Each row of a before or after table is a point. One or more steps were done to the points. Then noise was added and the rows were shuffled. The steps act on columns, c1 being the first. Write out the steps. A step turns or swaps two columns, mirrors them in a line or flattens them onto one, adds a multiple of one to another, or multiplies or shifts one. Angles are multiples of 10 degrees, from the lower column toward the higher: turns from -170 to 170, lines from 10 to 170 but not 90. Use the fewest steps. Two steps may share a column if one is a turn and the other turns, adds or multiplies; they go together, in the order done. Otherwise the lowest column goes first.

Before (10 x 2):
[[-16  -2]
 [-41  15]
 [ 33   4]
 [ 32   2]
 [ 23 -25]
 [ 50 -16]
 [ 18 -13]
 [ -5 -24]
 [-32 -35]
 [ 31   9]]
After:
[[ 31 -22]
 [-17  13]
 [ -5 -19]
 [-41  57]
 [ 33 -28]
 [ 23 -48]
 [ 50 -64]
 [ 32 -30]
 [-32  -2]
 [ 19 -31]]
Steps: add -1 times c1 to c2

Before, 14 rows:
[[ 17   0   8   4]
 [ -4  76  18  -6]
 [-26  28  -5  32]
 [ 24   8  20  27]
 [-21 -59  -1  13]
 [ 30 -35 -19  24]
 [ 38  -3 -46  28]
 [ -9  16 -30 -25]
 [ 40 -40 -14  -4]
 [ 17  -6 -21  33]
 [ -7 -34  39  18]
 [ 15 -60 -13  65]
 [  3 -15   2 -37]
 [ 59  36  28  16]]
After, 14 rows:
[[-25 -34 -29  -4]
 [ 15 -59 -16 -30]
 [ -5 -37  35   1]
 [-12  76 -16  46]
 [-60  37  27  40]
 [ 23  27 -17  48]
 [ -4 -14   2 -48]
 [-15 -40  41 -34]
 [  7  -6  27  29]
 [-18   0   9   5]
 [ 30  17  13 -14]
 [-30   9   5  32]
 [ 12  -3  58  25]
 [  0 -62  19  24]]
Steps: turn c1 and c3 by 130 degrees; add 0.7 times c2 to c4

Before:
[[-44 -22  -8  59   2  31 -22  -1]
 [ 23 -31  33 -28 -41  17 -30 -35]
 [ 14 -10  -7 -14   1  12  22  27]
 [-42  11 -38 -16  30   3   0 -12]
 [-30 -47 -62  29 -42  20 -27 -19]
 [-43 -25 -24 -22  37   3 -38  -1]
 [-61 -16 -53 -22 -21 -35  -5  33]
 [ -7 -14  26 -21  -9 -11  14 -17]
 [ 28  -3 -53  33 -29 -65   2  31]
 [-34 -25 -36 -18 -43 -19 -43  28]
 [ 37 -58  -9  15   3 -15 -39  15]
 [ 39  33  18 -29  16   5 -18  25]
 [-57  18   3 -27  -9 -12  18 -50]
 [ 16 -18  27  60  49 -30 -39  -7]]
After:
[[-18  -8  -8   9  -7  11  22  27]
 [-38  19 -19 -54 -22 -65   3  30]
 [-15  13  21  42 -51  18 -33 -35]
 [ 19  18 -50  -2 -46 -18 -42  28]
 [  2 -47  57 -40  17 -30 -39  -7]
 [ 25 -14 -51  -6  30   3   1 -12]
 [ 37   6 -75  -6 -25 -34  -4  33]
 [-38   9  14  34  35   5 -18  26]
 [-34 -41  13 -18 -43 -13 -42  15]
 [ 10  -4   8  30 -15 -10  16 -17]
 [ 48 -16   6 -55 -16  29 -24  -2]
 [ 29 -44 -46   8   5   2 -37  -1]
 [ 15   0 -49 -57 -61  21 -26 -21]
 [ 50  18 -30  25   9 -13  18 -51]]
Steps: turn c3 and c4 by 150 degrees; turn c1 and c3 by 160 degrees; turn c2 and c5 by 50 degrees
